Each row is a point. Each copy is the shape, with its points in the same order, stretched, turned, moved and blurred by noise. Some copies are also mirrored. Which?

Shape (9 x 3)
[[ 22 -23  12]
 [-10 -16 -12]
 [-16 -18   4]
 [-21  91   9]
 [-14 -23  10]
 [ -4 -26  10]
 [-14   8   8]
 [ 16   3 -10]
 [ 16 -23  14]]
Copy 1 (9 x 3)
[[ 13  -9  -1]
 [-22  -8 -14]
 [-22  -7   5]
 [-35  95  12]
 [-14 -16   8]
 [ -5 -17   2]
 [-18  20   8]
 [  6  17 -20]
 [ 13 -13   0]]
Copy 1 is: only turned
Copy 2 (9 x 3)
[[ 27 -13   2]
 [ -4 -18 -18]
 [-16 -16   1]
 [-39  88 -17]
 [-11 -19   3]
 [  5 -22   3]
 [-16  11  -3]
 [ 20   5 -20]
 [ 23 -11   8]]
Copy 2 is: only turned
Copy 3 (9 x 3)
[[ 23   6  32]
 [  7  32   2]
 [ -4  32  17]
 [-68 -38 -31]
 [  1  36  23]
 [  8  29  26]
 [-18  12  10]
 [ 14  -3  -2]
 [ 17  10  26]]
Copy 3 is: mirrored
Copy 4 (9 x 3)
[[-20  32 -15]
 [-29  -9 -13]
 [-39  -1   1]
 [ 40 -30  74]
 [-42   5   0]
 [-39  14  -7]
 [-19  -4  19]
 [  2   4 -11]
 [-25  29 -12]]
Copy 4 is: mirrored

Shape (8 x 4)
[[ 17 -26 -49   1]
 [ 34  -4 -20 -49]
 [ 40   7  14 -44]
 [  8   7  -1  14]
 [ 26  38  20  29]
 [ 10  -6  26  59]
 [-16 -24 -48 -13]
 [  9  14  26  19]]
Copy 1 (8 x 4)
[[ 13 -45 -33   0]
 [ 37  -7  -8 -46]
 [ 51  12  24 -28]
 [  7  -9   5  31]
 [ 29  21  18  54]
 [ 12 -24  32  76]
 [-18 -35 -25 -12]
 [ 10   6  29  40]]
Copy 1 is: only turned
Copy 2 (8 x 4)
[[ 19 -32 -22 -16]
 [ 28  -2   3 -50]
 [ 17  13  31 -42]
 [ -4   1   2  10]
 [ 13  20  31  29]
 [-15 -19  25  50]
 [-14 -24 -44 -20]
 [-16   0  24  20]]
Copy 2 is: only turned
Copy 3 (8 x 4)
[[ 11 -34  -1  52]
 [ 19 -25  44  -2]
 [ 37   2  41 -26]
 [ 23  21  -7  18]
 [ 45  57   5  19]
 [ 52  35 -49  28]
 [-17 -41 -14  29]
 [ 32  41 -18   9]]
Copy 3 is: mirrored

Shape (10 x 6)
[[  3   6 -34 -30  -9  -5]
 [-18 -26  -7 -46  28  62]
 [ 57   2  15   1  48 -12]
 [ 10 -21  12  15  14 -19]
 [ 26  -1   8  18  15  29]
 [ 48 -12  32  17   2 -21]
 [ -2   5 -37 -49 -44   4]
 [  2  16   2 -33 -36 -16]
 [-46   3   4 -16  46  71]
 [ 29  -6 -13  15   5 -10]]
Copy 1 (10 x 6)
[[ -4 -13  37  16  -4  14]
 [ -4  -9  29 -47  28  68]
 [ 15  37   8   3  70 -34]
 [-10  -3  -1 -24  22 -26]
 [ 12  21 -11 -10  13   7]
 [  9  24   5 -25  21 -55]
 [  4 -20  61   8 -36  28]
 [-18  12  53   3 -30 -12]
 [-27  17  -7 -32  28  87]
 [  6   4  -8   5   9 -29]]
Copy 1 is: mirrored
Copy 2 (10 x 6)
[[ -3  -6   9 -13 -34  -8]
 [-31  51 -40 -37   2  34]
 [ 53  19  18  -1  54 -11]
 [ 10  24   1  32  17 -35]
 [ 11  21  15  27  23  21]
 [ 48  31  18  43  17 -23]
 [ -2  10   8 -20 -74   8]
 [ 11  30  36   7 -53 -18]
 [-65  55  -5 -17  32  29]
 [ 23  -1  11  21   9  -8]]
Copy 2 is: mirrored
Copy 3 (10 x 6)
[[ 20   2 -39 -13 -14  -5]
 [ -4 -17 -19 -47  44  49]
 [ 56  36  16   3  34  -3]
 [ 33  -3  14   2  14 -23]
 [ 18   7  14  19  35  27]
 [ 58   6  33  16   6 -11]
 [ 20 -22 -52 -18 -38  15]
 [ 24  -5 -13 -19 -47   1]
 [-42   6  -2 -36  53  45]
 [ 32   5  -3  20  15  -7]]
Copy 3 is: only turned
Copy 4 (10 x 6)
[[ -1 -12 -24 -51   1  -5]
 [-21 -34  15 -48  69  37]
 [ 72 -21  16 -15  41 -40]
 [ 15 -28 -12   9  24 -33]
 [ 33 -14  14   5  30   7]
 [ 44 -36  18  12   3 -40]
 [-18 -18 -19 -66 -29  13]
 [-11  -8   8 -40 -32 -21]
 [-36   9  18 -21  85  32]
 [ 40 -15 -23  -4   5 -12]]
Copy 4 is: only turned

Shape (13 x 8)
[[ 51  -5  11 -31  30  -7  41   2]
 [ -5  29  -2 -21  16  43  -1 -44]
 [ -3 -62 -36  32  -8 -28  34  42]
 [-26 -13 -38  -1  42  10 -36  65]
 [ 29  -1 -23  11 -16  12   1 -20]
 [-12  31  11 -20 -22  34  10 -15]
 [-17  -6 -26  24  37 -27   3  25]
 [  0 -73 -18   7   8 -45  20  29]
 [-15 -25  -6   6  39  28 -14   9]
 [-29 -19  -2  24  27 -12 -22  31]
 [ 31   8   4 -17 -27  -1  -8 -17]
 [  5   0  12  20  17  23 -10  17]
 [ 12  11  -5 -23 -22   6 -27 -27]]
Copy 1 (13 x 8)
[[ 58  12 -26 -33  39  -3 -31   7]
 [-24  24 -25 -61  10  24  19 -18]
 [ 16 -45 -27  72  18   1   6  28]
 [-47   2 -43  42   8  47 -29  54]
 [ 23   2 -22  -9 -25  26  21  -9]
 [-15  -1   7 -46 -18   7  29  20]
 [-18   9 -31  44  14  -2 -25  13]
 [ 11 -54 -26  51  20   8 -35  12]
 [-24   0 -19   7  27  44 -15   8]
 [-37  -3  -5  44  13  22 -34  23]
 [ 25  -1   0 -32 -36  18  -2   3]
 [-11   7   7  12   8  35 -15  30]
 [ -2  -4 -14 -42 -44  29   2  -7]]
Copy 1 is: only turned
Copy 2 (13 x 8)
[[ 15  -9  21  -2  44   3  52  -9]
 [ 33  17 -42 -42  12   8 -20   9]
 [-33 -18   6  95 -24 -14  41  -1]
 [-54 -33 -22  42  19  23 -40  24]
 [ 32   7  -1  25  -9   7  -9 -20]
 [ 17  22  -3 -30 -20  10 -19  32]
 [-34  16 -19  54  30 -16   3  -2]
 [-49 -38  10  66  -6 -35  40 -15]
 [ -1 -35 -43  16  22  -7 -13  19]
 [-33 -20 -14  42  19 -28 -29  19]
 [ 28   4  30  -6  -6  -3 -17 -15]
 [ 17 -21  -6  25  19  -7 -21  31]
 [ 12   8   8 -18 -16  -1 -43 -22]]
Copy 2 is: mirrored
Copy 3 (13 x 8)
[[ 19  39  56 -28  13  -9  49  12]
 [ -4  30 -23  -7  -4  39   5 -38]
 [  4 -33  19  36  51 -50  24  59]
 [  9 -36 -33  -1  46  54  17  78]
 [ 31   7  -6  11   4 -14  -1  -8]
 [-18  14 -17 -13 -36   8   9  -9]
 [  6 -45  -3   5  51  17  41  25]
 [  6 -36  41   5  69 -49  16  58]
 [  1  -7  10  12  34  43  -8  19]
 [ -3 -56   8   8  27  29  11  40]
 [ 29   5   6 -27 -16 -19   2   0]
 [ 12 -22  23  16   0  32   8  21]
 [ 24   2 -20 -33 -11   2 -12  -7]]
Copy 3 is: mirrored

Shape (12 x 9)
[[-31  -7 -35  62  55  10  48 -76  14]
 [-18  23 -34 -16  -3 -24 -10  50   7]
 [ -6  25  -1 -15 -24  -4  32  19 -15]
 [-26 -19  -2 -35 -23 -18 -22  20  11]
 [ 11 -10  18 -10  29  -3   9  -5  31]
 [  4  25 -11  -7 -31  13 -25  32   7]
 [ -4 -12 -21   2   5  -7   9  42   7]
 [ -5 -23 -21 -22  -7  -5  -4  34 -12]
 [-22  14  32 -14  42  -6  -2 -12  -3]
 [-26  -1  50  34  22  -3   5  -3  -3]
 [-43  11   6  24  42  50  37 -20   5]
 [  9   8 -21 -19  -7   0 -22  33 -31]]
Copy 1 (12 x 9)
[[-41 -47 -20  20  47  28  95 -30 -18]
 [ -3  56 -29  31 -25   2   9   8  -9]
 [  8  20   1  -4 -58  11  29   4 -15]
 [-11  26  -5   0 -20   7  -9  -3  36]
 [ 23  24   7   1  28  -2  46  -5  11]
 [ 17  31   3  14 -24   6 -13 -22 -15]
 [ 13  31 -22  25  -5  13  15  19   4]
 [ 11  11 -20   2 -10   7  -3  20  14]
 [-22  24  26 -22  20  26  28   3 -13]
 [-22   6  51   9   2  30  27  12   1]
 [-14  -5   1   5  17  67  64 -22 -12]
 [  2  13 -13 -16 -19  11 -23  19 -27]]
Copy 1 is: only turned
Copy 2 (12 x 9)
[[ 28  -7  78  40   4  46  36 -52   0]
 [-34 -26 -41   5  31  -9   6  16 -17]
 [  9   4 -46  22   6  10  28  25 -14]
 [-18 -11 -34 -22  -8 -26  -5  -7   8]
 [ -8 -29  27 -20 -18  -6  15  19 -18]
 [-35  11 -36  13  -8  27 -16  27  -5]
 [-12 -37 -16  18   2 -10  -4  13 -15]
 [-13 -25 -36  12  -9 -15  -3   2 -25]
 [ 10  -2  18 -23  17   7   9  17 -37]
 [ 40   8  34   1  22   7 -19  16   6]
 [ 40  -7  19   1  12  75   6 -15 -27]
 [-22  -1 -41  21  -5  -4  -8  16 -45]]
Copy 2 is: mirrored
